Rows are points. A path goes straight from each point to the next, and from the last back to the first. The post is the endless flat space through its rows: a point in 2 columns, a line in 3, a plane in 4, and so on, so that a path can go around it. How many times does the path go around the post? Going back the other way cancels.

Post:
[[ 14  -2 -14]
 [-30  27   6]]
Path (24 x 3):
[[-14  60   9]
 [ 31  20 -13]
 [ -1  15 -16]
 [ -3  -6 -23]
 [-43   8  10]
 [-52  21  21]
 [ -3 -33 -34]
 [-31  10 -32]
 [-19  50   3]
 [ 13  23  10]
 [ 14  51   3]
 [  8  48  -3]
 [ -2  52  33]
 [ -5  24   9]
 [-33  22  16]
 [  9 -37 -28]
 [-52  35  -1]
 [-20  52 -20]
 [  3  35   9]
 [ 19   0  21]
 [ -6 -12   2]
 [  5 -35 -14]
 [-47  21   3]
 [  9  12 -27]]
Times around: 2

Post, 7 rows:
[[ 15  36 -15  -3  31  19   0  -5]
 [ -1  23  13   8  18  -2  -1 -13]
 [ 28   9 -11 -15   3  -3  21   6]
 [ 21  14 -37  11  17 -10  -7 -12]
 [-18   5  -4 -12  27 -13  10 -39]
 [-43  -9   9   2  12  14 -21 -44]
 [ -6  14 -17 -19  -8 -19   9 -16]]
Path (26 x 8):
[[ -1  13 -29  24  -7 -21 -21   6]
 [ 15  -8  -7 -15  60 -10   9 -22]
 [-13  16 -17 -13  19 -13 -25 -46]
 [  1  -1  -5   6  38   3   3 -43]
 [ -8   6 -21  -5  -2  -6   7 -30]
 [-21 -10 -33 -14  17  -5  10 -32]
 [-15  22  18   0  32 -30  11   2]
 [-30   0  19 -21  27 -20  -9 -29]
 [ 10 -12  -4 -14  22  -5  10  -8]
 [ 37   1  11  15   5 -11 -13  -6]
 [-23   6   5  -6   4  10 -11 -50]
 [ 28   1  -9  21   3 -41  22 -21]
 [-15  15 -29  14  38   7   6 -19]
 [  7 -16 -23 -10   9 -19  14   9]
 [-20 -18  -8 -20   6 -13  -8 -33]
 [ 22  10   2  31  38   8 -20 -16]
 [ 15  -2 -11  -5  21  11   9 -27]
 [ -4   8  -6  41   0 -18 -16 -19]
 [-15   2  -8  -9  25  20  18   0]
 [-30  29  11 -19  31  30  -1 -15]
 [  6  47  -5  15  24  -8 -14   5]
 [ 41   4  -6  -2  -3  -9 -14  -1]
 [ 16   1 -23 -13  -6 -22   0 -41]
 [-18  11  40   7  -4   2   8 -18]
 [ 16  32  -2  17  11   8  -4  -4]
 [-16   2 -32   6  17  -4  -1 -32]]
Times around: 4

Post (11 x 12):
[[  0  -9  13  33  10   5  13  -8  -1  -6 -20 -41]
 [  9  -1  10   5  13  -1  25 -11  -2   7   2 -23]
 [ -6  22   0 -24 -23 -15  16   0   4 -23  11  14]
 [-15   3  -7   4  -7   6  -6  -6  -4  -1   9  23]
 [ 22   2   1  -1  11   8  12  -5  -5   6 -11  13]
 [ 14  -6  24  18   4 -10  25   0  -7   6   9 -15]
 [-10  30  -4   1 -19  -4  18  -2   2   3   3   7]
 [  0   6  -1  31  22  10  -6  -2   2  -5  -6 -11]
 [ 12   1   6 -16   6   4 -21  22   3  23  -7  30]
 [  8  17  22   3   1  15  -6   2  -7  -3 -10  -8]
 [  4  17 -16  -6 -30 -18   9  -4  -5  -4  31  -9]]
Path, 30 rows:
[[ -4  15  21 -22 -47 -17  15  -2   8   7   4   5]
 [ 25  -2  25   5  20 -12  25 -26 -10   3   8  -2]
 [  7   7  10 -34   9  -9  -1  17 -10  10   7 -18]
 [-15   3  -2  29  24   7  10   0  -4  -8  23   4]
 [ 11  -6  10  13   9  -4  30  10 -11  21  20   6]
 [ -6  -3  10  36  14  11  19 -14  -7 -10   8  14]
 [ 22  17   2  15  -5  -1   9  -9   2  14  16 -23]
 [  1  12   1 -19 -12 -11 -10  -2   5 -14  -6   3]
 [ 10 -10 -32  28  30  -2  -8  -8  -4  -3   2 -24]
 [ 37   8  45  17  18 -10  37  13 -10  17   7 -47]
 [ 12   9   3   1   9  16  29  -5  -1 -25 -10   6]
 [ 22  -7 -10   9  -1   2  17   9  -7  20 -15   8]
 [-17  -9 -12  21  11  22  -2 -15   6  -6  -4 -11]
 [ -2   3 -18  15 -18  -8 -13 -21   3  -2  18  -3]
 [ -5 -14  17  -6  14  -7   3   1   6  23 -10  22]
 [-14   1   2  23  30  -3 -14   9   0  -7  -4  -8]
 [-14  17   8   1 -27  12  18 -10 -16 -13   7  27]
 [  7   4 -18  24 -22  -3  54  -7  -5  14  26   2]
 [  6   0 -20 -13 -10  -7  -2 -17  11 -25  13  10]
 [ 15   7  12   0 -16  20 -14 -12  -4  -5 -13   9]
 [ -6   5  38   5 -12   2  -8 -10  -1  10 -15  11]
 [-17   6  16  17   7   1  34 -30 -14 -23  10  10]
 [  7  -5 -11  -1   2 -11   9   3  -4 -14  14 -16]
 [  7  19  -8  12   7  10  -6  13   0 -16   3 -21]
 [ -8   2   8  32 -23  14 -10  15   7 -12  -8  44]
 [ 23  16  15 -17 -14 -20   2   1  16   8   2 -12]
 [ 37   9  14  13  10 -30  20   5  -5  16  -6  -7]
 [  1   4  20 -28   0   7  -5   3 -12  18  13   7]
 [ -6  30   0  12 -10  22  22 -18 -12  -1  -2 -11]
 [ 60   0  -4 -17   2   7  -8   9  -6  11   2  10]]
Times around: 5

Post (17 x 18):
[[ -7   7   0  13  39 -17  -5  23   3   5 -10  -1  10 -12  -1   2 -14 -26]
 [ 13  -8  14  17  -1 -12  10 -18   9   6  -8   8   7  -6  -2  21 -24 -17]
 [-19 -28   4 -16 -29   6 -16  -7 -32   2 -13 -12   1  32 -38   9  28  30]
 [ 22  -3 -16  -6   5  -7   1  -8  -5   0  24  10   7 -12 -12  -3   6   6]
 [-11 -37  -5  -1 -27   4 -19   6 -20   1  20 -25   8  16 -23  23  26   5]
 [-11 -13   4 -16  -2 -17   1 -12 -12  -5  30  17  12   2 -19  12  24 -24]
 [ 13  -3  24 -10   4 -11  24   7   0   1   5   7   4 -39  -7  12   8  -6]
 [ 26   0  22 -10  -7 -15   0  14  -9  -8  11  14   5  -1   8  10  -6 -16]
 [ 14  -8  10 -27 -11  -8   2 -15 -22  19  19  -8  31  -3   5  10  37  13]
 [-19 -10 -13  14 -21  10   1  23   8   0  -9 -16  34  16 -17  24  12   9]
 [ -3   2  19   8  15   0  12  -3   0 -25   2  -6  11 -19   2 -10  -8  -7]
 [  2   8  21 -17  10  -3  -5   3  19  -2  13   0  11  -3 -17  10 -22 -18]
 [ 14   9   4  -2 -16 -30  -3  -5  -5   5  17 -14   4 -20 -13 -15  26 -11]
 [-21  28   1  15   3   3  12  23   1   6   9 -11   6   1 -18  33 -23   9]
 [-37 -14 -12   5 -30  34 -17  14 -16  19  -8  -8   6   9 -12  20   8  10]
 [-28  -8   1   5 -17  12 -22   4   3 -15 -13  -8  -1   9  -4  15  34  36]
 [-19   2 -12   1 -13  22  11  21  10  14   7 -19  -4  21   7   8  43  10]]
Path, 29 rows:
[[-11  47 -18   4 -33  17  -3 -10 -23  29  -3 -37  -1  26 -28   2  22  51]
 [ -2 -17 -23   3  -8  27  -6 -20 -31  27  17  11   4 -30  -8   1  26   6]
 [-19  10  14  -8   7  -1 -28  52 -14  10   3  -2  -1  17 -23  16 -16  14]
 [ -2   7  14   3 -27  19  29  11 -10  15   1  20  25  -3 -25  35  -5  21]
 [  4  22  -5 -12  24 -28   7  14  13  19  34 -23  28  23 -19  36  42 -17]
 [  9  30  -9   4  -1 -27  32  -5  12 -29  25 -10   9 -22 -14  28  38  33]
 [  7   5 -24 -15 -21  -5  11  13  20 -11  25  20   4  27   2  -4  28   4]
 [-17 -17   8   1 -19  -7 -11   2 -21  -7   5  -2 -22  23 -41 -35   7   6]
 [-13  -5  60   0   5  -1  -6 -27  -7   5   9   8  -1   9   5  23  -6 -16]
 [  7 -22 -23  -2 -28   3 -18  25 -19  21  20  -4  24  23 -25   9   6   9]
 [-18 -37 -14  -8  -8   9  18   1  24   2  18  -4  50  19  -9  32   6  -8]
 [-15  -1 -11  15 -13  -3 -10  -9   2 -24  10   9  32 -15  -2  25 -22  -2]
 [-23 -13  24 -25  34  -3 -15  14  -5  -9  10  29  20  33  21  18 -19 -28]
 [-31 -18  18  -4 -42  18  10 -21 -11  34   7  15  32   5 -39  18   5 -14]
 [-13  31  21  23 -31   2  11 -16  19 -18   6 -15   3 -12 -25   9  21  19]
 [ -1 -19  11  -2  25 -20   5 -33  -5 -15 -23 -12  27  -7 -10  16  19  10]
 [ -9 -18  10  12 -29   3   2  21   1   4 -23 -33 -15   2  19  -8   5 -14]
 [-23 -28  21   5  -5 -20 -24 -18 -12   3 -25  -3 -19  -3  13 -25  22   0]
 [ -6  -7  14  -7 -16 -11 -24   9 -18  16  16  -4 -15  30 -44  15  -7   5]
 [  8  34   9  14 -21   5   2  43  25  -7  24  -7  -7 -40 -34   7  12  27]
 [  1  -7  37 -14 -21  -5  -1  31   7 -29  -5  23   1 -12 -25  24 -12  21]
 [  9 -33  35  12 -18 -10   3   1   7 -18 -20  -9  23  -9   0  -2 -13  11]
 [  6 -19  30 -10  20  -2  -1  19  -9   2  -6   2  12  10  -9   4   3   2]
 [  7 -30  -8  40 -29 -11  11 -15  -3 -19 -17   8  22  19 -39  26  -3  -2]
 [  0  -6  43  15   5  -1  -4  24  24 -19  23  11  30 -41  10  31  -9 -34]
 [-20  -4   3  29   6 -15  -9 -12  26  12 -29 -18   9  19  10  -3   8  -5]
 [ -7 -14  18 -14  -2  -6 -18  12 -35 -11 -14   2  23  10  -4  -5 -13  -1]
 [-10   9 -21  28 -19  -9   6  17  34  19  20  -4  -4  14 -38   7 -12   0]
 [ -8 -19  13 -13  -7 -10  20   7 -22  27   2  13   6 -16 -46  27  10 -12]]
Times around: 2

Post, 17 rows:
[[-24 -34  -9   7 -22  -5   5   1 -20  14 -13  18   1 -29  12  10   8 -24]
 [ 22  22  -5  -9  -2 -22   7   7   9 -19 -12   7   0  -3   6   9   5  18]
 [  7 -27  -6   1 -13  -2  41 -24 -21  -7   5   9 -21  -6 -34 -18   4 -10]
 [-10   4 -21   9  11   4  -7  18 -14 -10  -5  -8   4 -13  16   0 -12  11]
 [ -6 -20   7  -1   3 -27  19   3 -13   1  -9   7 -16  11 -30   2  42  20]
 [  3   1  12   7  -1  23   7  22 -14 -30  -4 -15 -16   2   7  -8   1  -3]
 [ 17 -16   1  11   0  10 -10  -9  17   3   6 -16  16  22  16 -14   8  16]
 [ 11  -7  -6  -6 -24 -12 -20 -20 -19   4  24  11  16  24 -17 -13  14   5]
 [ 22  22 -28  -5 -16  -2  -3   2  -1  10   4  23 -27  -7  19   5 -30 -24]
 [ 31  13  -2  -8 -24  19  56   3 -10  -9   1  33 -21   3  12   0   6   7]
 [-33  19  -3  20   3  17 -15  -3  -6  -1 -45 -15 -18 -31   6  15  24   1]
 [ 25 -13 -29   3 -18   9  17 -28  20 -18  21  31   0  44 -22 -31  30   2]
 [-10  19   4   1  16  17 -14 -13   7   3   7 -14  -7 -18  11  15  -9  -6]
 [ 25   6  -2  17  13  -2  -7 -11   0   1  10  23  19  11  -4 -10  -3   6]
 [ 23  20 -20   5  10 -24  -5 -17   8 -17  23  -2   6   3  14 -25  22   5]
 [ -4   3 -18  15  20 -13  20   7 -17   5   0   0  -4   1  10  26 -32 -28]
 [ 14 -28 -20  14   6 -10   7 -12 -11 -26   0   4  -1  14  11  12  20   8]]
Path (30 x 18):
[[ 21  30 -21  -9 -43 -10  14  -4  -8 -11 -12  13  -6   8 -19 -14   7   6]
 [  7 -19 -12  39 -13 -20   4 -24 -14  -3   2  21  -3  14 -12 -27  12 -13]
 [  5  20 -21  34  -8 -18  13   6   5 -24 -27  -8   9 -35  30 -13 -23  -6]
 [  2 -12 -36  12 -25  -7  -4  -7 -15   3   1   2  -2  -2  -1 -13  19  -3]
 [  1  34 -44   7  -2  -7  -7  13 -15 -24  -9 -16 -12  -5   3 -18  -5 -10]
 [  8 -12 -13 -12   2 -13  -5  29 -11 -23   9  19   3  -6  19  -5  -9   0]
 [ 24   4 -14 -17   4 -22   1  -2  -5  23   0 -21  -2  -7  23  -9   5  17]
 [ 34  35  -5  12  20 -28 -27   1 -10 -17 -20 -10 -18  15 -13  29  -1   5]
 [ -3  20 -38  33   5  13 -45  -3   5 -25  14   6  11   2  -2 -12   7  -1]
 [  5  -3   6  -8  -6 -14  47 -28  17  43  37  33  18  -1 -20 -34   5   1]
 [  9 -36  -7  -2 -31  11  26  -4  31  23 -13  42 -10 -28  30 -21  -4 -17]
 [ 10   2  33 -10  18  -4  17   9   3   4  10   6  -9  -1   8   7   1 -13]
 [  2 -29  -8  25  -8  23 -16  -7  -2  10 -12  41  19  28   0 -11  36  -9]
 [ 10 -32 -16   5   2  -6   3  -8 -20 -16  24  15 -33  52 -23 -44  60   7]
 [ 14  20 -23   1 -11 -12 -22  -9  15 -31  20  -5  -5  23  19 -29  32  17]
 [-15   4  -7  23 -21  -7 -13   5 -11 -14  10 -23  -5  26 -14 -28  31   0]
 [  0   8   0  11  13  19   4 -12 -16  -5   8 -14  12 -13   2  17 -10  -9]
 [ 20 -21 -29  -6 -28  14   8 -26  21   7  12  17  -7  26  -2   8  12  -8]
 [  1  -4  15  10 -10 -28  21 -31   3  31   8 -14  15  -1   1  30  13   7]
 [ 18  35 -22  -6  -7 -32 -36  21 -19 -57   2   5  -9  18   8  -9  -4  17]
 [ 11  33 -13 -17  10 -34 -23  10  -4 -38  19  13 -13  11  23 -12  18   5]
 [ 21 -16  -2  27  -9  -7   8   3  29 -14  -3  43   1  21   3 -30  18  -6]
 [ 15  23   0  22 -12  40  31   7  17  20  -8  -6 -21  -1  37   4  -5 -14]
 [ 23   1 -25  -4  -2 -14  17 -13  13   5  17   4  11   7  13  15  -1 -26]
 [ 22 -10 -15  -2  10 -10  26   3  15  -2  23  16  16  21  25 -24  21 -11]
 [ -2  11   1   1  -5 -15   7   0 -30 -27   1  -1 -19  25 -14 -25  59  14]
 [-23 -13  13  11  30  12  31   1  19 -18  10 -23 -34   4   4 -11  17  16]
 [ -6  20 -15   4  -3  -4   5 -12 -14  -6  10 -22  14  -8  25 -33   6   9]
 [ 36 -17 -16  -6 -21  -7 -28 -22  -2   4   3   5 -16  21  -2 -22  20   4]
 [ 24  -9 -13  -1 -19   2  13   5  -7  -4  -7  11   9  -4  12  13 -16  -9]]
Times around: 0
